Each row of a before or after table is a point. The points were changed in one or more steps. Then noise was added and the rows were shuffled. The steps act on columns, c1 being the first. Write out the steps. A step turns or swaps two columns, mirrors them in a line or flattens them onto one, adds a multiple of one to another, or multiplies or shifts one. Angles are multiples of 10 degrees, from the lower column toward the higher: turns from -170 to 170, lines from 10 to 170 but not 90. Use the fewest steps. Two steps may share a column if one is a turn and the other turns, adds or multiplies; they go together, in the order done. Otherwise the lowest column goes first.

Before, 10 rows:
8, -15, -4
-16, -17, -16
-14, -54, -3
45, 5, 62
12, 10, 39
-13, 41, 30
-10, -35, -1
-25, 48, 40
16, -7, -1
-17, -31, -15
After:
14, -8, -9
9, -16, -1
-5, 5, -75
-2, -17, 23
-4, -30, 21
-5, -36, 8
-30, 40, -14
-18, 10, -38
-8, -55, 11
-44, 49, -16
Steps: mirror c1 and c3 in the line at 160 degrees

Before (11 x 8):
7, -6, 4, -7, -3, -4, -14, 3
-8, -8, 1, 5, 2, -8, 13, 23
4, -12, 16, -1, -4, -14, -11, 2
15, -16, -7, 4, -4, -10, -12, -11
-3, -28, -12, 15, 1, -5, -5, 14
-9, -3, 7, -1, 6, -6, -7, 5
-10, -4, 10, 2, 1, -5, -7, -7
-12, -1, 8, -11, 0, -17, -8, -14
2, -21, -12, 32, 2, -3, -1, 4
-1, -19, 0, 4, 17, -6, 7, 17
-14, -18, 6, -4, 5, 3, 14, 7
After:
4, 5, -11, -22, -8, 5, -13, 0
-9, -5, 7, -32, 9, 17, -7, 14
-2, 25, 0, 44, 3, 15, -5, -18
3, 19, 17, 97, 1, 10, 1, -10
0, 6, -34, -3, -6, 17, -12, 10
12, 16, -28, 13, 14, 12, 8, -13
10, 11, 33, 13, -12, 15, -12, 4
-4, 1, -22, -3, 11, 5, -7, 1
-8, 19, -22, -11, 14, 2, 13, -2
-6, 1, -7, 6, 7, 6, -7, 13
-4, 5, -39, 16, 7, 11, 12, -18
Steps: turn c1 and c5 by -40 degrees; turn c2 and c6 by -160 degrees; turn c3 and c8 by 140 degrees; multiply c3 by 2.5; multiply c4 by 3

Before, 8 rows:
-9, -13, 7, -17, 4, -31, -32, -14, 5, 8, 13, -32
16, -4, 65, -51, -4, 88, -5, 60, -34, -10, -5, -8
9, 4, -2, -28, 17, -7, -18, -38, 57, -16, -12, -23
-58, 19, 6, -9, 13, -37, -19, -25, -21, 3, 19, 39
34, -5, -2, -13, -9, 2, -26, 27, 22, -40, -24, -17
36, 19, -4, -14, -8, -11, 1, -17, -30, -36, 21, 22
38, 25, 17, -12, 1, -35, -4, -12, 40, 14, 2, -2
39, 4, -5, -14, 11, -9, -22, -30, -10, 0, -53, -18
After, 8 rows:
33, -28, 60, -26, -8, -92, -7, -15, -44, 8, 57, -5
38, 19, 25, 20, 13, 27, -7, 2, 52, -5, -12, 0
-4, -14, 1, 31, 5, 12, -43, -9, 3, -7, -17, -20
-50, 14, 11, 47, -3, 9, -5, -10, -27, -11, -27, 47
35, -5, -4, 2, -34, -1, -30, 12, 29, 21, 38, -5
19, 8, -2, 25, -19, -10, -25, 24, 74, -11, -29, -15
41, 4, -3, 7, -3, 8, -28, 60, -11, -11, -10, -7
40, 19, 1, 7, -32, 10, 8, -14, -38, 19, -23, 21
Steps: turn c1 and c4 by 20 degrees; turn c4 and c6 by 140 degrees; turn c2 and c3 by 20 degrees; turn c5 and c10 by -110 degrees; turn c7 and c12 by -20 degrees; turn c8 and c11 by 110 degrees; multiply c9 by 1.3

Before, 10 rows:
-59, -17, 23, -39, 21, 37, -19, 7, 38, 24, -47, -26, -27, -18, -28, -3, 27, 4, -3, -13, -4, 18, 9, -15
19, -51, 48, -13, 44, 7, 33, 8, -11, -27, -18, 20, 28, 47, -13, 30, 10, 38, -58, 19, 41, -16, 19, 31
18, 17, 15, 28, 9, 13, 43, -28, -2, -3, -54, -26, 48, -11, 18, 29, -27, -7, -23, 23, 3, -48, -23, 4
-30, -38, -31, 13, -11, 29, -16, -18, -31, -43, 19, -18, 25, 28, -2, 27, -46, 5, 8, 5, 40, -56, 49, -3
18, -65, 0, 29, -24, -12, -34, 6, 13, 38, 18, -9, 9, 9, -49, 16, 32, -15, 2, 3, -19, 12, 41, 56
-36, -10, -10, 24, -7, -25, -7, 20, -24, 38, 15, -31, -11, 41, 15, -34, -42, 2, -11, -7, 1, -51, -24, 55
7, -46, 19, -13, 20, 49, 24, 10, -14, 15, 2, -31, 30, -17, -1, -35, -31, 30, -23, -42, 10, 8, 14, 34
-29, -60, -28, 29, -29, 30, 0, -40, 17, -37, 20, 32, 53, 16, 32, 2, -5, 45, 14, -11, 21, -56, 12, 27
23, -50, -5, 9, 28, -16, -6, 1, 32, -9, 34, 7, 41, 3, 1, 18, -3, -15, -39, -30, -28, 14, 7, 4
-9, -45, 48, -25, 1, 2, -35, -27, -37, -38, 29, 51, 5, 1, 30, 21, -5, 39, 13, -12, 40, 0, -26, 10
After:
-33, -40, 1, -59, -13, 27, 35, -17, -32, -46, 21, -17, 22, 40, -3, 8, -45, 4, 9, -45, -17, -26, 52, -3
9, -46, -10, 26, 22, 52, 5, 9, -7, 14, 0, -29, 29, -11, 0, -14, -33, 34, -23, -92, 24, -5, 10, 32
-31, -61, -4, -66, -30, 28, 20, -40, 15, -40, 16, 29, 53, 14, 32, 2, -3, 46, 15, -58, 2, -27, 12, 27
-56, -13, 1, 46, 20, 39, -7, 6, 37, 27, -47, -27, -24, -18, -31, -5, 21, 5, -3, -64, -18, -12, 6, -16
25, -51, -42, 22, 42, 3, 35, 7, 4, -30, -19, 19, 30, 43, -12, 14, 17, 39, -58, -31, 32, -22, 19, 31
-36, -11, -16, -49, -8, -24, 3, 22, -18, 38, 15, -30, -7, 46, 13, -18, -33, 2, -9, -57, -4, -23, -27, 51
-11, -42, -29, 46, 3, 4, 41, -26, -39, -35, 28, 50, 6, 6, 32, 12, -7, 40, 12, -63, -38, -17, -26, 7
14, 17, -38, -40, 5, 12, 3, -33, 2, 2, -53, -27, 48, -8, 19, 7, -33, -5, -26, -21, 35, -20, -20, 1
21, -62, -3, -15, -23, -16, -20, 5, 15, 35, 23, -9, 12, 3, -48, 8, 38, -18, 4, -48, -33, 29, 43, 57
22, -54, 2, 4, 27, -14, -31, 5, 44, -13, 33, 8, 42, 0, -1, 9, 0, -16, -39, -85, -5, 18, 7, 1
Steps: turn c4 and c22 by 40 degrees; turn c3 and c4 by 150 degrees; swap c7 and c21; add -0.3 times c19 to c9; turn c14 and c17 by 10 degrees; multiply c16 by 0.4; shift c20 by -50
